Each row is a point. Each copy is the shape, with its points in the same order, turned, moved and blurred by noise. Say if it was mirrored as well.
(in the rows, 128 means zero)

Shape (7 x 3):
[[124  83  96]
 [ 84  87 162]
 [115 166 120]
 [ 95 161  93]
 [134 164 139]
 [136 129 108]
 [154 104 124]]
Copy 1 (7 x 3):
[[177  97 124]
 [173 157 164]
 [108 152 108]
 [133 162  79]
 [ 98 146 127]
 [128 109 108]
 [137  88 132]]
Copy 1 is: mirrored
Copy 2 (7 x 3):
[[103 104  87]
 [ 88 169 120]
 [104  91 171]
 [ 75  78 162]
 [129 104 177]
 [120  90 133]
 [142 108 108]]
Copy 2 is: mirrored

Shape (10 x 6):
[[100 148 177  78 160  96]
 [ 70 147 151 154 105 169]
 [ 94 114 130 141 168 131]
 [154 181 109 103 152 125]
 [ 90 117 115 148 165 105]
 [153 130 122  63  89 111]
 [123 118 143 150 100 136]
 [149 100 123  61 123 149]
 [113 129 155 112 120 162]
 [135 176  83 105 112 101]]
Copy 1 (10 x 6):
[[120 142  53 160 129 157]
 [179 135 100 103  87  88]
 [153 112 106 107  99 165]
 [126 124 148 186 123 143]
 [131 100 107 111  80 170]
 [ 75 127 120 142 167 102]
 [127 150 128  91 106 111]
 [113 119 122 119 192 130]
 [156 144 107 115 139 113]
 [ 91  98 145 173 106 109]]
Copy 1 is: only turned
Copy 2 (10 x 6):
[[ 86 134 101 180 153  90]
 [ 59 123 101  99 114 174]
 [ 88 113 160 127 123 124]
 [140  86 100 119 179 108]
 [ 92 126 172 125 148 126]
 [181 129  83 160 129 132]
 [123 140 109  95 106 138]
 [167  91 105 165  96 120]
 [107 106  95 128 102 132]
 [161 114 106 123 194 146]]
Copy 2 is: only turned
Copy 3 (10 x 6):
[[133  70  78 115 116  86]
 [108 150  69 159 164 136]
 [107 120  85 114 118 162]
 [ 99 139 134 114  92  83]
 [ 97  97  91 119 110 164]
 [156  98 161 170  97  89]
 [124 130 131 147 159 145]
 [178 120 143 132  98 102]
 [147 132  96 143 141 121]
 [ 76 124 148 158  80 100]]
Copy 3 is: mirrored
Copy 4 (10 x 6):
[[196 123 154  93 148  70]
 [182 159 157 116 157 191]
 [158 112 162 143 132 146]
 [167 141  81 137 115 107]
 [151 107 165 141 104 132]
 [120 189 110  96 139  80]
 [128 144 140  98 147 163]
 [117 170 127 142 176  82]
 [156 156 136 124 175 141]
 [152 174  95 120  82 108]]
Copy 4 is: only turned

Shape (13 x 9):
[[110 145 136 123  87 120 178  95 100]
 [148 136 101 175  77 105 139 147 163]
 [135 114 154 134 161 126 102  89 175]
 [142 161 153 114 111 114 161  90 111]
 [113  71 175 126 162 134  77 127 172]
 [122  88 163 106 158 134 151 129 159]
 [115  87 155 135 199 143 132 120 150]
 [142 128  79 124 108 130 120 137 113]
 [ 87 154  99 113 130  73 164  66 108]
 [136 165 116 156 106 106 124 176 122]
 [133  81 144 152 192 153 105 101 143]
 [ 85 161 126 105 139 144 157  79 143]
 [ 87 139 155 143 107 126 150  89 123]]
Copy 1 (13 x 9):
[[111 128 171 126 141 124 121 119  66]
 [139 126 121  75  98  75 152 170 118]
 [107 103  94 182 133 119 147 164 151]
 [129 109 166 139 129 144 125 153  76]
 [ 65  97  83 152 144 140 139 157 189]
 [104  98  91 139 166 139 104 140 138]
 [114 101  98 169 173 115 112 126 172]
 [133 117 147  98  76 107 118 112 128]
 [115 135 158 183 113  93  69 132  67]
 [157 155 150  81 106 116 113 145 144]
 [111  81 105 181 155 109 140 128 186]
 [128 149 116 172 131 139 124 101  78]
 [ 97 154 146 145 150 114 143 127 100]]
Copy 1 is: mirrored
Copy 2 (13 x 9):
[[ 99 111 104 129 144 171 183  95 132]
 [172 120  81 192 133 124 132  87 118]
 [ 89 140  86 132 102 139  78 155 112]
 [ 92 149 103 127 127 173 153  92 146]
 [140 122  99 133  88 153  84 206 115]
 [117 131 106 136 141 162 122 193 128]
 [102 109 122 118 137 136  77 191 135]
 [139 122 141 163 108 104 155 111 132]
 [ 49  88  95 162 121 151 155  92 160]
 [170 133  97 154 120 127 135  79 173]
 [103 112 130 116 120 126  60 174 115]
 [ 69 120  74 111 131 122 158 133 143]
 [ 93  96  72  98 117 172 147 103 131]]
Copy 2 is: mirrored
